Each point is reached from the start by the listed moves, each made once or not at all, plus a little noise. Say if it took an odd or an even number of moves. Then give how often each move was made.

Moves:
(1): [52 24 56  9  0]
(2): [-61  24 -73  17  -7]
Start: [  7  20 -15  -2   1]
Points:
[-52  43 -88  11 -10] => odd (0, 1)
[ -1  67 -31  23 -10] => even (1, 1)

Moves:
(1): [ 18   4 -35  36  22  -2]
(2): [-30  11 -21 -11  12 -13]
(3): [-35 -33 -27  17 -32  23]
(4): [  5 -25   0  -1  22 -11]
Start: [-23  30 -33 -43  -6 -16]
Points:
[-41   0 -95  12 -18   7] => even (1, 0, 1, 0)
[-83 -18 -82 -34  -3 -15] => odd (0, 1, 1, 1)
[ -1   7 -69  -7  37 -28] => even (1, 0, 0, 1)

Moves:
(1): [ 14  10  -2  -6  -8  -3  12 -25  18]
(2): [ -2   4  -3  25 -20  12   6 -11  25]
(3): [ -2   3   9   8   4  -4  -5 -10 -25]
(4): [ -6 -10  -3  -8 -15   2 -15   4 -14]
(5): [-13  -4  12  31  23  43  18 -15 -29]
(6): [  4  31  15 -29  29  11 -14   5   6]
(7): [ -6  -7   7   6 -21  -5  17  -7   8]
(8): [ 2 16 -2  1 -6 11 17 -2  2]
(9): [  5  -9  14   8 -18   0  -8   2 -30]
Start: [-23  -1   3  25   4   3  -5  -4   0]
Points:
[-34  39  32  57   8  75  40 -33  14] => odd (0, 1, 0, 0, 1, 1, 1, 1, 0)
[-31 -10  11  26  -6   0 -24 -11 -40] => even (0, 0, 1, 1, 0, 0, 0, 0, 0)
[-27 -14  19  56 -47  13 -25 -19 -42] => even (0, 1, 1, 1, 0, 0, 0, 0, 1)
[ -4  58   9  13   0  32  13 -37  54] => even (1, 1, 0, 0, 0, 1, 0, 1, 0)
[-26  20  16  82 -29  59  64 -63  24] => odd (1, 1, 0, 0, 1, 0, 1, 1, 0)
[-36  -3  31  95 -36  64  47 -40 -25] => odd (0, 1, 0, 0, 1, 0, 1, 1, 1)
[-25   4  37   1 -20  13 -24   4 -31] => even (0, 0, 0, 1, 0, 1, 1, 0, 1)

Moves:
(1): [ 26  -9  10  -4  21  -3  -1   6 -36  32  52  20 -12 -27]
(2): [-17  -4 -17  -3   7  21 -16  48  29  24   7  -4  52  38]
(3): [ 43  11   6  39 -20 -22  47   7 -12 -24  55  20   8  13]
(4): [-63  25 -16  62  42  41 -14  53  76  26   7   9  24  34]
(5): [-17  13 -11 -10  26  12  -6   6 -51 -21 -33  -5 -26  -8]
(6): [-12  -9  12  26  47  19 -39   1 -16  25  30  10 -18  10]
(7): [-46  16  43  17 -21 -40  40  10   7 -47 -20  32  12  17]
(8): [ 12  -8  14  -3  19   5 -18 -38  -5  -9 -37  29 -11 -20]
(9): [-28  17 -26  -8   4  13   4  -8 -10 -17 -17  22 -35   4]
(10): [  0 -17   4   8   1   6 -20  -8 -46   6  23  28  13 -22]
(11): [-17  17  -2   1 -15 -20  -8 -11 -12  20 -59 -41 -19  27]
(12): [ 71  47 -64 -37 -10  21 -34   0  63 -14  17  -7  51 -16]
Start: [ -1 -29  13 -12   9 -11 -10  32  -5  18 -26  10  12 -30]
Points:
[ 11 -45  47   5  77 -11 -75  -8 -77  83 -41  25 -49 -46] => even (1, 0, 0, 0, 0, 1, 0, 1, 0, 0, 1, 0)
[-25 -35  14 -15  23   4 -78  23 -45  55 -95  22  47  -1] => even (0, 1, 0, 0, 0, 0, 0, 1, 0, 1, 1, 0)
[ 29  59 -82  48  25  25 -36  65  10  41  53  62  42 -25] => odd (1, 0, 1, 1, 0, 0, 0, 0, 1, 1, 1, 1)
